Each point is reached from the start by the listed moves, each made 0, 1 or 2 times, or once backwards (-1), plus a little noise. Say if it took an odd or an even number of moves. Then give how often each move was made.
In the rows, 128 means zero.

Moves:
(1): [141 135 151 137]
(2): [111 112 113 103]
(3): [101 109 162 139]
Start: [142 137 128 123]
Points:
[185 168 189 164] => odd (2, -1, 0)
[152 137 159 116] => odd (2, 1, 0)
[173 165  87 128] => odd (-1, -1, -1)

Moves:
(1): [126 113 118 133 135 133 114 130 122 125 114 121 119 128]
(2): [121 114 135 130 131 127 122 127 121 128 124 132 133 141]
(3): [122 125 118 116 138 127 138 109 140 113 125 136 145 146]
(4): [142 124 136 139 119 120 115 135 128 133 129 132 124 125]
(5): [127 115 117 141 145 127 147 131 121 117 121 125 134 130]
(6): [119 155 143 137 121 136 136 120 125 132 132 135 123 122]
(7): [131 133 128 129 129 130 123 137 133 134 132 131 128 131]
(8): [140 131 134 128 129 125 122 126 127 133 134 126 135 132]
(9): [115 137 138 142 118 145 131 129 127 153 111 123 119 107]
(10): [130 126 129 107 130 147 126 125 140 111 136 136 138 125]
(11): [129 122 126 118 132 125 110 134 130 109 119 119 136 132]
Start: [138 128 136 137 129 122 137 123 127 126 118 146 140 136]
Points:
[119 165 199 113 119 166 153  53 153 107 136 199 205 159] => even (-1, 2, 2, 1, 0, 2, -1, 2, 1, 2, 0)
[148  89 140 159 143 119 162 138 127  96 120 170 161 140] => even (-1, 1, 0, 2, 2, 0, 0, -1, 0, 1, 0)
[ 96 164 152 218 123 163 152 155  94 204  71 118  89  85] => even (1, 0, -1, -1, 1, 1, 2, 0, 2, -1, 0)
[182  77  94 127 172 110 159 106 159  68 115 161 197 163] => even (0, -1, 2, 2, 2, -1, 0, 1, 0, 1, 0)
[121 158 143  95 146 137 186  86 150  97 168 192 181 180] => odd (-1, 1, 1, -1, 0, 1, 1, 0, -1, 1, -1)
[177   7 117 143 161 104  50 171  99  71  92 135 145 168] => even (2, 2, -1, 2, 1, -1, 0, 0, -1, 1, 1)

Moves:
(1): [133 132 114 137 132 138 133 136 132 115 119 128 131 124 131 115 130 130
 144 119]
(2): [137 126 122 132 130 127 126 132 129 138 119 133 130 122 127 128 119 114
 134 128]
(3): [138 128 135 128 137 133 123 144 134 127 129 121 130 121 123 122 128 133
 132 128]
(4): [129 129 131 125 135 124 127 134 125 133 130 122 137 119 132 134 127 139
 120 128]
(5): [112 127 128 127 122 127 123 126 133 139 134 126 128 128 126 122 125 131
 121 131]
(6): [119 119 132 138 134 143 138 120 123 135 132 138 124 124 127 133 126 130
 124 125]
(7): [124 126 127 141 128 130 117 125 137 129 137 132 126 125 125 123 132 132
 128 124]
(8): [128 126 136 128 122 123 135 127 112 129 121 125 138 134 127 136 120 135
 131 125]
(9): [117 121 126 133 140 128 136 127 125 119 120 128 133 137 127 135 139 136
 122 121]
(10): [138 127 137 126 140 150 113 132 119 136 132 118 124 127 116 139 142 127
 135 147]
(11): [133 127 117 132 133 143 124 128 131 123 143 126 122 138 121 140 128 119
 130 132]
(12): [122 127 131 132 129 137 116 127 132 139 120 139 123 133 126 145 126 132
 130 131]
(13): [124 108 132 128 124 134 123 127 130 137 127 135 127 121 122 131 137 146
 129 127]
(14): [126 123 128 117 138 129 126 116 127 121 124 134 127 130 129 132 117 108
 138 129]
(15): [134 131 131 117 122 127 121 117 140 133 131 136 141 141 119 125 141 135
 134 119]
(16): [115 115 142 125 119 135 124 135 119 132 128 121 129 127 149 135 125 120
 109 148]
(17): [137 117 124 132 129 123 133 130 117 127 129 129 132 113 134 144 129 115
 138 116]
(18): [125 126 136 125 138 130 120 136 116 132 122 127 126 151 131 134 135 139
 129 125]
(19): [129 125 128 129 120 119 127 124 129 134 143 126 135 121 128 132 137 129
 140 131]
(20): [123 137 122 134 125 129 134 133 121 117 142 140 125 129 118 127 135 126
 126 135]
Start: [114 116 129 135 134 135 127 122 128 131 116 124 134 132 140 132 128 128
 128 144]
Points:
[153  55 118 142 193 210  98 115  80 136 114 121 115 120 111 194 112  78
 158 186] => even (0, 2, -1, 1, -1, 0, 1, 1, 0, 2, 2, -1, 2, 2, -1, 0, 0, 0, -1, 0)
[126  94 148 134 113 223 127 130  75 130 177  99 116 128 133 171 125  61
 114 243] => even (0, 0, 0, -1, 0, 1, -1, 1, -1, 2, 2, -1, 0, 0, 0, 2, 0, -1, 0, 1)
[152 177 137 107 149 199 109 170 100 102 149 110 145 249  74 106 144 135
 160 169] => even (1, 0, 2, -1, 1, 0, -1, 2, -1, 1, 2, -1, -1, 0, 2, 0, -1, 2, -1, 2)

Moves:
(1): [123 129 118 126 123 127 140 134 125 137 125 128 115 126 127 124 123 126
 122 127 130 139 127 118 139]
(2): [139 126 124 127 112 152 143 140 114 134 123 133 115 125 133 139 121 121
 133 133 140 113 146 124 127]
(3): [119 125 120 140 131 127 117 130 131 123 134 124 137 129 132 123 136 132
 132 131 137 150 116 130 123]
(4): [129 128 123 129 135 118 132 129 126 140 132 141 136 149 130 116 148 136
 129 119 118 131 120 115 112]
(5): [139 127 136 117 124 127 134 124 129 142 129 125 141 117 115 132 117 117
 124 116 129 133 131 115 115]
(6): [130 134 133 126 133 137 118 131 124 115 128 116 124 135 115 137 123 123
 130 139 140 137 142 128 125]
(7): [137 134 128 127 136 126 149 126 116 112 117 134 126 121 121 126 151 142
 149 143 132 130 124 126 146]
(8): [133 130 103 130 104 100 117 125 147 134 108 114 123 113 132 107 135 136
 126 131 114 149 107 130 152]
(9): [115 124 126 146 128 124 128 120 130 120 126 119 126 127 124 124 123 120
 136 132 139 133 125 120 129]
(10): [131 134 128 121 143 139 134 121 127 135 141 126 135 130 123 133 134 123
 140 130 108 121 113 131 116]
(11): [131 145 128 113 112 114 111 125 121 141 117 136 123 106 126 125 121 129
 141 136 111 125 141 140 130]
(12): [131 129 135 125 126 127 128 127 134 128 119 126 132 119 134 134 127 128
 131 129 116 133 134 119 131]
(13): [121 132 114 124 114 127 143 133 116 144 100 117 129 120 141 115 129 108
 109 133 128 130 119 124 136]
(14): [134 128 135 125 131 132 131 124 119 136 132 118 136 123 131 130 133 130
 124 127 128 123 139 125 119]
(15): [134 134 125 139 124 133 130 142 135 124 123 136 125 117 120 139 132 111
 131 152 123 125 143 147 138]
(16): [139 134 112 110 131 120 138 126 131 138 114 123 131 125 137 136 125 141
 126 112 114 132 126 137 134]
(17): [129 124 129 136 141 129 119 127 134 127 130 122 144 128 121 146 132 129
 121 126 126 123 116 118 135]
(18): [123 129 124 129 125 118 130 125 130 126 133 131 144 133 126 121 127 134
 127 132 123 134 126 117 124]
(19): [127 136 131 137 121 122 122 123 136 132 115 115 126 123 129 131 118 127
 119 131 124 138 125 137 125]
(20): [132 136 147 114 123 117 136 122 129 142 133 122 141 125 122 137 129 127
 139 118 126 126 131 120 118]
(21): [125 121 133 139 131 144 126 129 125 122 137 134 131 145 123 113 133 126
 133 120 141 130 131 134 138]
(22): [127 127 127 136 129 137 119 124 130 118 135 125 132 134 126 145 146 126
 119 127 114 123 126 146 123]
(23): [118 130 126 132 116 141 129 127 139 140 125 133 132 125 127 123 128 114
 119 126 131 124 136 121 122]
(24): [128 114 130 131 128 120 120 113 131 128 128 128 135 142 129 125 146 137
 133 140 130 132 120 137 129]
Start: [144 128 126 125 137 118 130 117 134 129 136 125 124 117 112 135 149 140
 112 129 116 117 104 131 121]
Points:
[160 127 122 105 179  94 158 115  70 155 132 170 126 137  99  99 244 196
 118 140 131 158 108 123 111] => odd (2, -1, 1, 2, 1, 0, 2, -1, -1, -1, 1, -1, 0, 2, 0, 0, 0, -1, 0, -1, 0, 0, 0, 1)
[128 121 162 190 154 106 123  89 154 117 178 144 167 155  46 127 217 126
 186 172 158 160 112  91  73] => even (0, 0, 1, 2, 1, 1, 1, 0, 2, 0, 0, 0, -1, 0, 1, -1, 0, 0, 0, 1, 0, 0, 1, 1)
[190 194  99  56 101  91 249 144  67 213  84 161  97 103 145 146 131 184
 142  87  70 121 142 106  95] => odd (2, 2, 0, 2, 0, -1, 1, -1, 0, 0, 1, 0, 0, 0, 0, 2, -1, 1, 2, 1, 0, 0, -1, -1)
[108 148 131 127 105  41  90  54 171 139 126 107 157 179  89  94 138 147
 152 138 102 155 119 208 138] => odd (0, -1, -1, 0, -1, 1, -1, 0, 2, 0, 1, -1, 0, -1, 1, 2, -1, 2, 1, 2, 2, 0, 0, 2)
